Each row of a before or after table is a point. One or more steps were done to the points. Then noise was added and the rows were shuffled. The steps act on how far a point lies along the listed directions, d1 being the first. Write out the steps. A step turns or swaps two directions, mirrors them in a line or flattens them onto one, adds a multiple of one to another, or multiplies one. Angles are multiples of 10 degrees, from the lower direction toward the higher: turns from -170 to 170, lines from 10 to 170 but not 90. Use the fewest steps. Two steps may share a direction if one is a turn and the other turns, adds or multiplies; they go together, in the order done. Otherwise the lowest direction goes first.

Directions:
(1): -5.6 -1.4
(2): -1.4 5.6
Before (11 x 2):
-3.0 -5.5
6.2 -0.8
1.7 -5.3
5.9 -3.5
4.4 -2.1
-3.7 2.2
4.0 -4.1
-1.5 0.0
-2.1 6.0
0.1 -1.8
-4.6 7.9
After:
5.3 1.9
1.9 0.2
2.1 4.2
-8.1 -4.6
4.0 3.8
-1.9 -3.6
1.0 6.3
-5.9 -2.1
5.5 -3.3
2.9 5.8
-0.1 -1.3
Steps: turn d1 and d2 by -90 degrees

Directions:
(1): 4.3 5.4 1.2
(2): -4.3 2.3 5.1
(3): 3.6 -3.8 4.7
Before:
0.8 2.9 4.4
9.9 -2.7 1.5
1.0 -2.1 2.3
4.8 -4.8 0.8
-1.7 -2.7 -6.0
5.6 -2.3 1.2
1.9 3.1 -6.4
1.9 -0.3 -3.3
-5.5 1.1 -1.2
-4.2 6.0 1.2
-0.5 5.6 -0.5
-0.8 -7.8 6.5
-5.4 -0.8 0.6
9.0 -3.0 2.6
After:
2.5 -0.1 2.3
5.5 -1.8 1.8
-1.2 4.5 0.1
-3.1 4.2 -1.7
6.5 3.5 6.5
3.8 -3.8 2.0
-2.0 -2.6 3.2
-4.9 -2.1 -1.0
5.8 -6.4 3.5
0.9 -0.7 -2.5
5.9 -6.9 2.6
-6.3 0.3 -0.2
-2.5 -2.0 -6.0
1.1 3.8 -5.0
Steps: mirror d1 and d3 in the line at 80 degrees; multiply d2 by 0.7

Directions:
(1): 4.2 -4.7 -1.4 0.0 0.2 7.6
(2): 0.9 -7.5 -1.3 0.2 3.2 -5.5
(3): -8.0 -2.1 -2.6 4.0 0.6 2.7
(4): 0.4 3.4 -5.9 -2.5 6.7 0.6
(5): -0.7 0.3 7.1 1.5 6.5 1.7
Before (9 x 6):
-2.9 -2.4 3.2 3.3 0.5 10.4
-2.8 -5.0 1.8 3.6 -4.7 4.8
-2.1 -6.6 -2.9 0.7 0.2 6.1
1.9 4.6 2.2 -1.4 -3.5 -6.8
-2.7 -2.1 -4.4 0.3 -6.5 3.9
-0.9 -4.3 -1.0 2.0 -2.0 -2.2
-2.7 5.4 3.5 1.6 -3.5 -4.4
10.6 0.4 -3.6 -5.4 1.1 0.1
-8.7 1.0 0.0 4.2 -3.2 0.7
After:
-6.5 -3.8 -0.7 5.8 1.7 7.8
7.8 3.5 -0.3 -4.2 2.3 3.1
3.9 -1.5 0.5 -0.3 3.5 -1.1
3.7 3.2 6.1 -2.5 3.8 3.1
-6.4 1.6 -1.7 1.6 4.5 -4.7
7.3 5.0 -1.7 -3.7 -6.0 5.2
6.9 -2.1 2.5 -3.6 -1.2 5.1
5.0 4.9 3.3 -3.5 -0.3 -5.5
-2.3 4.8 -0.7 -0.2 2.0 -6.8
Steps: turn d1 and d2 by -30 degrees; turn d3 and d4 by -160 degrees; multiply d5 by -1
